Each row is a point. To make a cloud, some directions were put in groups of two or more. Within a group, all points are equally far from the middle, so they leave a hole (a ring in 2 directions, a hollow ball in 3). The other directions are filled evenly. Then the cloud was stretched, turned, moved and blurred a little. How many holes are there, and how many directions does each take, smallest first?
In the rows, 128 means zero.

Cloud, 21 rows:
[[103 179 135]
 [ 87 137  78]
 [109 136 188]
 [164  79 168]
 [143  55 148]
 [154 118 125]
 [101 210 110]
 [111 179  72]
 [102 199 141]
 [ 58 140 126]
 [179  78 140]
 [167  94 176]
 [203  95 169]
 [ 70 165 120]
 [117  79 187]
 [159  51 138]
 [ 51 184 149]
 [146  92 130]
 [112 125 203]
 [120 156 158]
 [140 148 160]]
Holes: 0

Cloud, 29 rows:
[[118 159 142  86]
 [132  89  98 190]
 [ 97 131 134 213]
 [170  84 185 126]
 [135 189 120 110]
 [ 65  64 129 155]
 [180 134 128 148]
 [ 84  38 140 159]
 [145 117 108 112]
 [ 81 210 119 123]
 [190  96 153 161]
 [137  55 144 109]
 [ 94 172 149  96]
 [ 91 177 125 198]
 [ 71 197 104 169]
 [177  95 124 170]
 [119 212 121 122]
 [104 156 165  97]
 [139 162 183 154]
 [147 128 191 121]
 [156  27 161 172]
 [169 135 114 137]
 [129  53 143 208]
 [ 89  47 156 182]
 [121 194 122 104]
 [184 134 165 150]
 [121 203 145 171]
 [ 99 147 185 151]
 [ 91  55 110 142]]
Holes: 2 (2, 2)

Cloud, 26 rows:
[[ 66 131  67 149]
 [147 203 111 136]
 [110  89 126 165]
 [ 86  77  74  96]
 [ 95 124 107  49]
 [116 111 108 178]
 [100 184  63  70]
 [130 223 101 116]
 [ 85  65 112  86]
 [169 145 110  77]
 [153 200  76 122]
 [ 61 163  66 122]
 [163 149 117  68]
 [165 125  80 130]
 [ 81  86 122  77]
 [164 146 121  69]
 [169 153  85 105]
 [107  44 106 111]
 [147 170  93  62]
 [142 217  94 128]
 [136  55  95 126]
 [121 158  97  47]
 [125  78 136 155]
 [ 62 133 107 125]
 [141 161 146  67]
 [132 129  73 174]]
Holes: 2 (2, 2)

Cloud (47 x 6):
[[166 129 212 159  86 113]
 [ 42 142 177  84 174 172]
 [107 121  92 112  58 108]
 [131 131 135 111 194 130]
 [122 195  83 172 150 107]
 [130 128 182 198 161 186]
 [147 106 136 107 119 177]
 [ 66 138 199  67 115 135]
 [187 163 104 127  75  87]
 [157 181 121 147  75  62]
 [145  85  94 149  39 125]
 [137 139 145 104  96 167]
 [ 54 148 112  82 206 190]
 [172 148 198 175  73 103]
 [133 142 113  54 113 114]
 [152 103  96 186  66 141]
 [139  58  84 133  96 105]
 [125 177 151 115 190 179]
 [ 31 168 168 102 119 156]
 [ 74 193 177 140 161 165]
 [ 27 155 112 129 139 203]
 [155 127 183 191 112 172]
 [129 183 186 146 124 150]
 [152 124 130 107 146  71]
 [ 24 159 165 101 162 190]
 [112 132 184 166 110 108]
 [130 160 191 132  63  68]
 [ 84 146  94  94  76 124]
 [109 103  64 184 123 140]
 [ 66  97 139 114 169 218]
 [165 128 152 104  99 161]
 [113  87 121 141 113  73]
 [115 185 154 122 214 180]
 [154 113 137  78 128  75]
 [126 152 172  86 159 153]
 [ 29 138 100 165 130 132]
 [133  91 178 116 150 131]
 [196  70 175 185  38  59]
 [106  57 159 133  93  83]
 [197 145 105 113  84  98]
 [ 82  97 161 161 109 198]
 [117 136 145 121  65  41]
 [158 140 184 122 167  94]
 [ 97  90 185 131  57 147]
 [112 111 105 107 154 183]
 [182 143 113 135 148  70]
 [ 91 100  80 137 103 186]]
Holes: 1 (3)

Cloud, 50 rows:
[[131 108  94 151  28 146]
 [ 61 103 168 200 121 118]
 [101  81 120  60 113 131]
 [147 105  92  94  96 193]
 [159  94  98 147 174 139]
 [ 91 124 145 127 192  64]
 [141 107 166 179 185 131]
 [161 157 209 129 154 145]
 [119 146  75 127 211  98]
 [152 108  51 137  45 165]
 [ 86  86  44 159 137 146]
 [ 57 120 143 139 140 148]
 [217 147 167 118 118 154]
 [137 157  45 124 125 179]
 [121 175  26 143 113 151]
 [150 139 107 158  60 204]
 [143  76  65  67  70 123]
 [123 145  65 122 166 170]
 [127 133 198 177 111 179]
 [ 57  56  86 171  96 132]
 [167 148 130 173 185 122]
 [130 178 168 134 125 160]
 [143  86 181 156  83 195]
 [147 125  52 132 108 194]
 [ 81  91 105  76 154  75]
 [145 194 100 192 125 127]
 [145 201  89 122 115 159]
 [153 155 158 165 208 128]
 [120 182  84 184  96 119]
 [117  42 146  89 131 155]
 [168 177 115 194 122 143]
 [145  84 139 169 118 200]
 [143 103  51 139 142 171]
 [116  65 140 136  34 141]
 [125  49 177 131  92 108]
 [196 197 110 120 159 119]
 [126  62  79  79 117  87]
 [ 81 148 103 225 134 151]
 [112 158 139 141 100 182]
 [132 146  88 158  38 150]
 [ 53  76  59 160 102 124]
 [153 203  66 112 139 144]
 [ 71 121 139 110 165 136]
 [143  82 120 133 191 138]
 [159 182 163 138 198 143]
 [140 124 191 155  72 177]
 [136  84 112 104 155  70]
 [163 152 172 190 141 176]
 [ 53 100 109 112  98 111]
 [177 102 154 149  86 201]]
Holes: 2 (3, 3)

Cloud, 79 rows:
[[158 156  71  79 153 159 124 156]
 [150  87 131 201 101 188 155 147]
 [152 160  64 129 195 129 111 116]
 [100  48 183 110 174 151 134 115]
 [142  78 164  98 136 152 216 192]
 [149 149 122 125 181 188 132 173]
 [126  71 135  97 212 141 120 110]
 [183  94 110  67 225 128 172 111]
 [ 91 102  83 107 163 153 118  68]
 [168 118 111  50 122 100 143 124]
 [116 145  92  42 127 141 192  96]
 [149 184 119  89 163 115 103 131]
 [187 121 127 151 157 117 136  96]
 [132 164  90  76 210 173 167  74]
 [163  73 112 115  53 116 140 123]
 [128 106  67 121  58 126 164 112]
 [170  84 166 160 184 184 138 151]
 [101 126  85  80 192 120 190  89]
 [124  69 135 135 116  99 226 121]
 [122 131 141  82 177 158  90  93]
 [ 97  96 173 112 197 177 128  77]
 [130  22 195 107 160 176 115  83]
 [168 122 159 113 169 249  94 103]
 [ 87  74 124 178 105  60 110  58]
 [174  67  85 144 143 109 202 178]
 [196 104 130  38 222 153 138 162]
 [154  86 122  81 239 106 189 119]
 [150  88 118 191  87 161 138 148]
 [166 129 125 124 125 148 121 104]
 [138 122 115  74 144 212 145 105]
 [140 111 101 165 133 110 187 189]
 [ 93  60  77 137 167  81 146  76]
 [106 136 129 114  65 142 113 101]
 [115 116 128  62 147 121 116  63]
 [127 104  45 113 188 104 139 115]
 [125  48 134 143 160 144  64  85]
 [176 180  76 101 173 170 167 166]
 [135  84  82 122  98 108 170 115]
 [211 113 145 146 216 197 136 174]
 [ 85 117  46 101 111 116 124  70]
 [169 183  66 125 225 172 175 133]
 [124 113 131 171  42  95 113  95]
 [119 166  44 109 167 160 111  61]
 [113  91 188 171 102 189  98 107]
 [147 147 135 172  88 120 119  85]
 [146 170  85 113  86 195 152 164]
 [198 132  99 103 116 173 184 157]
 [147 111 119 193  40 159  94 109]
 [ 59  83 121  88 209 163 163  99]
 [ 78 126 102  89 169 128 104  37]
 [170 141 165  65 183 129 110 120]
 [146 142  92  81 128  51 121 109]
 [179 123 153 108 166 119 153 150]
 [133 128  89  76 185 211 139  78]
 [131  57 169 139 171  98 139 121]
 [138 136 124 187 100 136 124 186]
 [ 97 172  69 119 113 154 169 129]
 [138  82 121  31 191 192 145  90]
 [134 148 121 161 125 151 176 133]
 [223 151 126 109 135 157 147 128]
 [160 104 133 137  89 142  80  74]
 [129 147  93 190  79 138 126 103]
 [161  76 125 134 227 187 156 145]
 [ 84  69 114 115 177 115 152 160]
 [148  52 131 146 162 109 122 163]
 [ 77 146  66 160 164 121 133 118]
 [108 156  98 154 104 139 163 150]
 [133 154 107 113  84 188 147  95]
 [124  82 140 182  59 149  95 140]
 [170 115 129 180  76 149 128 143]
 [123 114 152 189 105 125  95 166]
 [188 100 142  57 185 153 151 174]
 [134 102 161 147 148 192  93  76]
 [100 158  54 160 236  85 135 132]
 [164 131 132  78 144 104 149 119]
 [188 152  70  76 192 164 146 132]
 [143  99 117 158 162 123  84 133]
 [117  93 122 155 181 171 148 112]
 [129 160 127  86 210 179 127  97]]
Holes: 0

Cloud:
[[148  90 149 159 156 173 159 140 121]
 [153 114 113 109 149 159 158 177 170]
 [153 128 142  89 141 114 101 116  85]
 [134  75 105 122 134 167 115  70 146]
 [121 210 120 101 190  94 116 105 150]
 [ 78 143 126 147 144 151 171 159 160]
 [121 174 137 151 125  94 117 110 171]
 [133 146 140 124 156 152 180 135 129]
 [117 135 132 146 143 173 147 157 157]
 [139 143 136 131  71 105 126 117 107]
 [122 115 162 102  82 116 147 147 125]
 [173  98 127 164 152 135 148 110 112]
 [129 117  84 178 152 165 166 166 123]
 [ 99 136 111 118 178 157 162 158 120]
 [183 110 141 147 122 149 121 114 130]
 [163 143 130 118 191 135 133  89 152]
 [137 158 119 114 146  96 127 121 148]
 [136 208 106 149 166 115  99  92 162]
 [ 84 152  97 142 162 157 156  83 138]
 [121 121 104  94 171 133  99  84  63]
 [170 117  96 120 126 125 115  98 147]
 [162 122 158 183  61 158 101 128 177]
 [141 153  96 168 156 128 113 131 162]
 [137 152 155 148 184 177 121 129 181]
 [113 136 134 120 172 157 170  90 142]
 [164 146 135 115 190 114 125 117 164]
 [160 113 198  93 145 179 120 113 171]
 [103 145 145 131 127 164 108  80 191]
 [155  92 121 165 136 170 130 106 208]
 [122 127 133 134 110 134 173  76 137]
 [111 104  83  96 168 132 154 137  86]
 [142  94  96 150 120 169 178  91  95]
 [148 105 109 176 152 175 155  96 152]
 [150 169 154 154 170 164 124 181 249]
 [133 167  89 135 129 150 120  99 133]
 [122 144  75 138 170 182 122 142 170]
 [119 133 107  77 165 115 129 108  73]
 [135 108 109 124 137 169 108  72 107]
 [170 142 140 106 175  96 123 151 173]
 [ 63 132  97 137 163 123 159 120 116]
 [134  60 132 143 113 129 153 108 105]
 [121 137 152 142 127 126  87 153 127]
 [148 127 114 152 155 144 125 156 107]
 [160  96 133 106 153 151  89 151 139]
 [116 162 119 146 188 162 126  91 177]
 [142  86 121  91 135 172 150 153 114]
 [129 108 149 127 107 110 175 158 167]
 [156 151 125  86 145 115 101 129 136]
 [147 105  92 173 148 170 156 132 193]
 [181 163 152 159  91 171  80 121 187]
 [158 132 142 155 114 165 133 148 138]
 [208  56 106 137 170 177 105 140 141]
 [144  66  79 131 101 130 177 124  56]
 [108 165 133 122 107 118 155 107  90]
 [122 154 134 127  77 137 173  83 131]
 [174 110 121 158 140 174 124 119 139]
 [177 113 140  99 164 172 119  81 140]
 [136 124 118 129 107 113 190 168 184]
 [141 165 149 116 195 151 101 139 189]
 [145 141 140 156 120 105 115 162 200]
 [140 152 159 177 137 141 120 167 201]
 [127 134 109 195 131 126  86  69 117]
 [152 137  50 136 164 125 107 111 135]
 [114 175 137 149 131  97 110 107 188]
 [176 120 116  84 156 163 131 181 145]
 [112 137 143 112 163 120 121 123 134]
 [130 154 101 115 203 134 168 103 134]
 [114  78 143 129  95 183 199 129 154]
 [105 143  89 154 193 125 130 162 171]
 [152 158 126 161 136 156 132  74 176]
 [189 148 141 144 120 164 146 126 165]
 [131  98  77 100 152 140 138 118  95]
 [141 154  89 134 175 118  87 151 112]
 [107 125 170 140 141 119 144  64 138]
 [141 122  76 167 148 117  97  89 154]
 [111 143 143  82 164 113 164 183 143]
 [169 144  98 123  93  98 110 117 154]
 [141  98 153 121  66 134 130 142 135]
 [111 107 144 105 170 152 206 111 114]
 [122 105 151  80 182 151 150 147 136]
 [130 186  72 171 140 151 120  96 182]
 [178 160 161 144 160 152 111 128 182]
 [125 126 189 104 125 134 149 123 117]
 [161 112  73 148 113 166 153 148 155]
 [132 135 163 175 169 152 123 150 178]
 [162 174  80 151 160 122  87 167 129]
 [151 138 177 137 101 173 112 165 158]
 [138  91 157  90 171 154 146 138 126]
 [142 138 138 134  77 125  91 147 142]
 [120 165 134 162 184 120 163  90 124]
 [156 148 167 127 108 139 133  80 133]
 [147 132 118 149 114 142 161  75 127]
 [114 151 100 126 178 111 134 131 136]
 [119 154 127 108 108 124 109 122 112]
 [143 157 111 112  73 114 117  88 102]
 [128 188 131 131 145 151 112 110 194]
 [123 126 124 140 163 107 189  73 105]
 [172 153 133 133 156 143 124 155 190]]
Holes: 0

Cloud (95 x 9):
[[118 105 116 141 138 108  40 145 126]
 [138 155 150 111 104 183  98 163 151]
 [168 117 100  44 194 111  77 159 157]
 [170 160 112  83 149 134  61 114 112]
 [147 105  92 128  20 139  55 154 104]
 [173  56  87 224 116 161 102 181 107]
 [151 213 130  98 149 123 139 121 139]
 [140 144 137 126  81 147 125 158 107]
 [203 142 159  93 126 112 162 118 159]
 [123 130 108  68  98 108  29 150 136]
 [190 125 118 118 169 181  88 132 163]
 [148 133 158  87 139  36  54 115 210]
 [ 99 185 103 126 132  95 124  97 169]
 [174 168  88 161 114 180 112 149 111]
 [113 109 109 106 134  89  74 153 151]
 [102 146  84 167 110 201  68 175 115]
 [126  80  78 195  44 179 145 146  90]
 [174 127 105 194 127 156 132 182 106]
 [172 137  93 223  94 144 108 218 125]
 [197 162 197 123  92 110  78 227 114]
 [107  51 184 122  68 157 100 121 136]
 [176 152 107  75 154 127 186 139 230]
 [164 161  34 132 100 107 109 160 179]
 [189 154 133  92 142 139 101 119 120]
 [173 161 196  82 118 138  80 162 160]
 [103 156 145 151  91 148 158 116 101]
 [142 106  74 183 168 200 138 187 138]
 [184 155  64 158  87  85 163 116 122]
 [101  65 143 194 137 211 179 176 154]
 [184 169  68 196  84 176 102 193 132]
 [144 206  63 107  87  92  87 167 148]
 [162 127 136  59  98 105 113 168 183]
 [142 135 169 191  82 202 127 167  81]
 [150 102  88 157 192 164 126 190 128]
 [208 135  98 119 170 111  46 191 177]
 [ 95  92 121 177 113 155  82 155  88]
 [130 148 139 167  62  93 124 133 158]
 [191 141 161  78  96  91 124 111 102]
 [104  59 127 132  94 171  87 165 205]
 [192 150 135 125 126 108 116 106 142]
 [112 101  83 175  72 200 134 184 147]
 [212 104 155 133 128 154  53 132 141]
 [135 179 131 119 149 155  39 182 128]
 [143 149  93 127 128  84 101 187 141]
 [181 126  94 205 146 132  88  98 110]
 [ 94 149 136 122 161 180  68 139  86]
 [ 63  97  91 119 136 143  82 144 182]
 [120 127  99 130 162 186  78 243 120]
 [145 128  68 191 114 153 136 221 144]
 [ 98  73 170 144 106 164 132  94  92]
 [140 145  89 165 168 159  78 118 170]
 [120  83  99 217 112 217 109 202 119]
 [180 171 140 111  91 138  90 143 154]
 [205 160 112 114  93 109  58 126 192]
 [119 186  88 131 129  59 129 127 203]
 [ 96 100  97 203 107 137 130 122  75]
 [173 105  72 114 129 206  92 215 141]
 [199 149 114 159 144 142 155 172  95]
 [190 161 143  51  96  83  75 100 183]
 [140 147 113 148 138 139 174 190 167]
 [110 100 201 195 112 186 120 172 134]
 [165  71 110  93 106 156 125 123 140]
 [149 106 162  75 135  89  74  97 160]
 [207 185  53 128 104 144  79 147 128]
 [155 129 129 112 155 142  92 222 133]
 [151 156 122 138 120 205  88 202 151]
 [ 64 110 152 131 185 176  88 190 122]
 [103  88  65 190 123 134 122 129 110]
 [133 157 164 118 139 164  66 174 103]
 [190 193  62 149 129 132  87 143 123]
 [101 123  88 135 135 135 102 219 136]
 [186  78  56 113  89 112  85 156 173]
 [154 112 110 243 101 148 156 151 181]
 [185 164 135 116  63 109  54 114 129]
 [167 140 148 101 167 124 164  96 169]
 [195 106 151 144 129 115  56 121 139]
 [ 90 161 121 121  90 145  95 112 165]
 [102 130  63 141  77 154 145 210 175]
 [114 106  23 196  81 213 111 175 115]
 [197 143 143 124  83  96  88 191 165]
 [150 159 110 105 149 143 151  85 186]
 [167 167  53 142 152  96 128 160 148]
 [158 141 135 136  61 117  32 167 131]
 [131 142 180  62  95  95  85 132 214]
 [156  97  83 249  71 178 132 173 121]
 [109  96  60 186  74 137 153 143 103]
 [108 128  74 189  61 154 146 115  98]
 [175 147 174 166  89 168 141 123 171]
 [102 141  98 212 175 163  89 150 138]
 [200 120  77 171 147 198 125 121  97]
 [237 173 127 113 122 118  92  94 143]
 [118  83  63 192  85 180 116 136 103]
 [165 145 114  42 144  57 119 149 174]
 [179 206 165  94  94 173  69 149 131]
 [158  76 110 117 149  75 102 153 111]]
Holes: 0

Cloud, 101 rows:
[[108 167  56 113 145 142 157  45 130]
 [151  74 115 129 160  83 142  33 165]
 [ 64 149 132 138 147 149 135 151 147]
 [ 68  91 191  81 130 140 182  93  96]
 [ 96 204 131  86 124 146 190  72  91]
 [163  83 136 141 157 179 125 155 105]
 [192 142 107 127 150 173  79 167 134]
 [128 207 138  95 156 112 170 106  68]
 [186 187 127 146 121 117 135  78  78]
 [ 94  99  81  82 185  98 167  92 134]
 [109 152  85  73 167 141 144  51 141]
 [107 162 142 155  84 158 140 104 104]
 [ 98 122 150 164  91 152 178  97  78]
 [122 128  48 144 121 105 183 143  75]
 [132 153 143 153 113 126 145 147 156]
 [132 206 158 134 120 144 132 109  86]
 [127  80 108 141 137 135 135 159 122]
 [141 177 117 107 108 184  72 145  71]
 [ 77 106  84 168 145 184  79 164 123]
 [ 76  65  88 120  95 105 184 177 105]
 [133 202 159 131  98 166 112 160  69]
 [139  50  50 187  92 125  54 142 158]
 [176 169 123 144 152 123  96  95  88]
 [170  81 125 167 178  98 129   7 127]
 [151 109 104 151 126  88 107 113 186]
 [ 67 141 150 132 139 115 201 139 141]
 [167  56  98 145 153  68 158  86 165]
 [103  99 145 163  96 143 117 193  91]
 [ 98 146 100 172 110 110 170 164  64]
 [ 96 149 119 117 160 182 154 135 140]
 [109 101 138 138 141  50 146  63 131]
 [139 156 137 141 166 166  83 184 130]
 [126 171  61  94 121  85 126 162  89]
 [122  98  68 122 119 112 171 152 107]
 [166 143 129 174  76 178  60  93 100]
 [ 88 162 170 123 157 150 140 160 128]
 [115 141  83 102 109 140 146 108  85]
 [ 67 141  70 155  90 160 166 173 152]
 [131  74  91 168  60  65 113 102 130]
 [135 106 119 136 142 147 173  24 127]
 [174 179 113  82 158 107 128 132  97]
 [164  75 104 175 157  64  98 128 140]
 [ 83  74  82 132 129 102 192 155 134]
 [219 111 131 172 117 161  78 163  59]
 [ 86  94 149 133 117 117 126 187 108]
 [171 121 100  88 184  91 149  79 151]
 [148  97 157 123  71 192 106 169  68]
 [200 107  58 185 106  95  93 148 134]
 [100 121 172 136 138 162 162 130  92]
 [169  79 125 140 213  90 122 151 116]
 [ 97 102  75 162  49 157 126 142  79]
 [102  78 164 134  54 162 122  71 131]
 [ 75 111 112 152  83 145  63 174 141]
 [143 189 147 139 181 135 144 131  88]
 [158 144  68  82 133 177 121 177 122]
 [100  84 162 100 159 111 138  65 129]
 [167  93  84  79 141 145  45  91 102]
 [ 76  75 190 135  73 108 150 111 115]
 [128 193 168 108 212 130 183 168  83]
 [182 155 162 150 204 146  97  83 169]
 [176  91  59 143  99 135  56 136  97]
 [ 74 150 148 139 116 117 122  96 107]
 [137  97 104 173 121 138 151  61 140]
 [192 187 109  83 162 175 100  92  74]
 [138 135 136 103  82 196 112 101 102]
 [136 139 116 150 183 181 113 128 138]
 [171 146  85 128 128 131 101 181 141]
 [131  92 149 150 148 170  50  86 182]
 [114 118 137 112  64 204 136 108  99]
 [155  95 139 172  90 157  72  92 129]
 [107 132 193 136 139 156 107 170 100]
 [ 46 142 116 159 124  91 201 177 173]
 [134 137  91 127  88 143 103 110  46]
 [133 120  19 147 127  81 117 143 155]
 [101 184 102 174  65  99 197 120  98]
 [105 157  95  98  83 211  76 118 102]
 [157 158 130 116  97 227  73  89 111]
 [125 155 117 185 117  51 132 102 141]
 [128 138 126 151 182 110 132 107 181]
 [141 134  81 109 103 176 116 199  37]
 [ 85 164 113 180 165  97 140 152 126]
 [ 79  83 130 134 142 170 173 151 113]
 [151  89  60 114  98 200  69 145  61]
 [147 124 151 148 173 128 122 188  77]
 [ 99 142 105 211 117 145 106 159 150]
 [176 146 145  97 176 151 137 110  62]
 [105 121  85 145 138 149 187  87  91]
 [102 106 136 114  83 147  88 127 144]
 [204 155 126 137 231 103 127 117 160]
 [113  56  92 108 152 168 107 137 126]
 [127 130 173 109 111  88 196 180 106]
 [109 115 122  61 126 130 137 176  93]
 [120 148 119  93 147 212 112 152  99]
 [159  99 146 104 122 187  71 123 112]
 [136  67  90 182  44 130  98  62 139]
 [114 113  38 153 157 105 145 194  59]
 [177  74  94  90 137  81 172 154 106]
 [127 137  23 154  90 151  97 184 146]
 [102 173 123 151  48 170 152 106  72]
 [106  81 113 119 137 116  92  75  90]
 [106 114  96  46 127 125 193 153  65]]
Holes: 0

Cloud (106 x 9):
[[170 118 144  59 161 181  82 161 171]
 [ 85  74 113 162 126  75 126  97  88]
 [174  82 114  27 158 109 115 102 136]
 [162  88 104 140 106 135 163 213 140]
 [155 155 158 144 169 163 106 159  71]
 [207  83 151 117 125 119 150 152  76]
 [ 57 122 107 150 144 140  70 184 116]
 [199 129 128 111 128  86 157 140  97]
 [109 132  66  99 169 169  67 108 153]
 [ 61 104 133 161 147 220 187 127 129]
 [166  71 153 125  97 166 193 190 104]
 [131 100 100 153 130 104 110  67 129]
 [ 82  37 145 156 145  84 173 124  95]
 [108 117  47 163 106 121 119 104  74]
 [125 172 146 110 141 111 180 110 160]
 [ 88  94 206  62 189 175 138 148 151]
 [ 62 145 192  93 197 148  84 116 107]
 [166 164 146 157 206 159 130 164 134]
 [226  89 142  56 125 110 123 145 145]
 [138 158 149 179  96  93 145 151  50]
 [ 86 122 163 122 196 174 176 156  79]
 [143  58  96 143 146 135 158 148 167]
 [122 169 159 187 146 102 130 122 185]
 [ 88 141 214  54 134 193 133 110 130]
 [139 154 104  77 148 213 151 183 162]
 [169  74 117 139 104 100 198 130  67]
 [123  88 225  44 112 149 165  83 139]
 [168  56 153 135  89 149 195 112 103]
 [118 131 121  70 173 159  33 154 119]
 [109 118 159 144  96 196 142 181  67]
 [ 67 146 227 100 176 182 137 161 124]
 [139  62 119  25  92 121 150 107 171]
 [171 136 111 188 122 135 199 212 120]
 [111 154 154 158 166 175 136 157 208]
 [134 120 210  91 143 146 147 204 151]
 [117 112 185 119  56 133 180 159  89]
 [ 56 210 125 163 158 143  94 151 165]
 [ 73  84 114  75  78 148  77  76  71]
 [131 151  45 119  59 138  87 143 113]
 [ 89 151  66 116 157 110  63 112 129]
 [ 73 176 112 107 138 167 141 183 183]
 [ 79 157 120  94 112 227 172 101 169]
 [ 33 129 222 138 143 162 160 108  95]
 [125 168 186 172 157 180 116 146  94]
 [ 53  79 113 127 132 179 133 191  54]
 [ 89 170 190  87 141 171  85 139 179]
 [125 124 151 122  28 145 119 103 108]
 [ 52  92 198 137 133 200 183 167  71]
 [179 114 160  65  52  88 111 134 106]
 [216 124 138  93  89 147 197 149 127]
 [112  86 144 155 161  60  89 157  73]
 [130  68 149 159 182 112  99 170  37]
 [184 127  90 106 103  76 151 152 127]
 [111 152 149 155 163 168 113 156  43]
 [151  56 112 116  70  84 163  84  69]
 [ 64  92 103 115 148 185  82 114 125]
 [121  91 196 149 185 114 184 122  64]
 [167 198 140 142 159 164 130 178 178]
 [ 71 102 106 188 146 184 122 162 124]
 [ 65  46 105 123 145 189 154 106 110]
 [ 97 161 185  91 158 180  55 125 134]
 [154 113 152 120  78 104  82  67 117]
 [121  92 120 108  81 117  66  80  62]
 [102 184 102 187 123  88 167 130 146]
 [134  82 220 119 198 173 154 192 140]
 [184  76 152  75 140  95  85  99  70]
 [153  74  90 144 106 145 231 143 111]
 [ 98 165  65 105 104 219 148 160 144]
 [ 94  77 116 141 161 136 128 165  19]
 [140 122 176 153 223 124  63 172 110]
 [109 175 121 125 183 196 122 204 188]
 [ 67 204  82 141 110 155 110 142 151]
 [134  83 174 147 129 127 179  94 173]
 [126 151 106  93  61 154 142 194 122]
 [173 193 177  91  60 134 130 133 111]
 [148 108 145 198 117 111 141 154  46]
 [152 152 113  95 104 108  50 120 166]
 [108 211  98 186 118 140 110 125 140]
 [ 87  82 104 126 137 121 196 169  77]
 [205 127 154  77 167 163 135 134 140]
 [ 48 123 156  76 108 146 109  64 150]
 [100  99 207 148 161 186 202 122 165]
 [118 133 198  79 160 183 184 164 143]
 [135  55 166  91 162 165 140  84 151]
 [151 178 104 104 185 144  67 114 124]
 [125 193 188 106 153 173  73 150 149]
 [ 92  99 178  71 102 109  80  98  69]
 [143  55 133 123 212 144 159 210  93]
 [133 125 124  38 114 194  90 182 109]
 [132 126 134  76 141  89 139 152 145]
 [107  29 153 113 121 176 200 113  87]
 [118  35 110 103 110 135 201 133  72]
 [ 50 119  68 145 139 180 105 111 114]
 [134  91 132 156 112 145 151 139 174]
 [ 99 176 103 176  82 179 146 139 149]
 [171 128 105 149  61 114 170 185 109]
 [155 154 100 117  71 188 152 194 114]
 [151  42  64 122 120 139 167 131 120]
 [ 97  92 136  88  70 153 203  36  96]
 [156  49 114  48 130  96 123 112  88]
 [123 162 101 122 134 119 155  73  98]
 [147 213 183 175 155 143 124 171 145]
 [176 100 144 156  74 102 203 128  84]
 [ 89 144 163  91 140 160  98 175  62]
 [108  44 155 142 177 165 118 146  84]
 [112 118  68 111 131 209 155 205 121]]
Holes: 2 (4, 4)
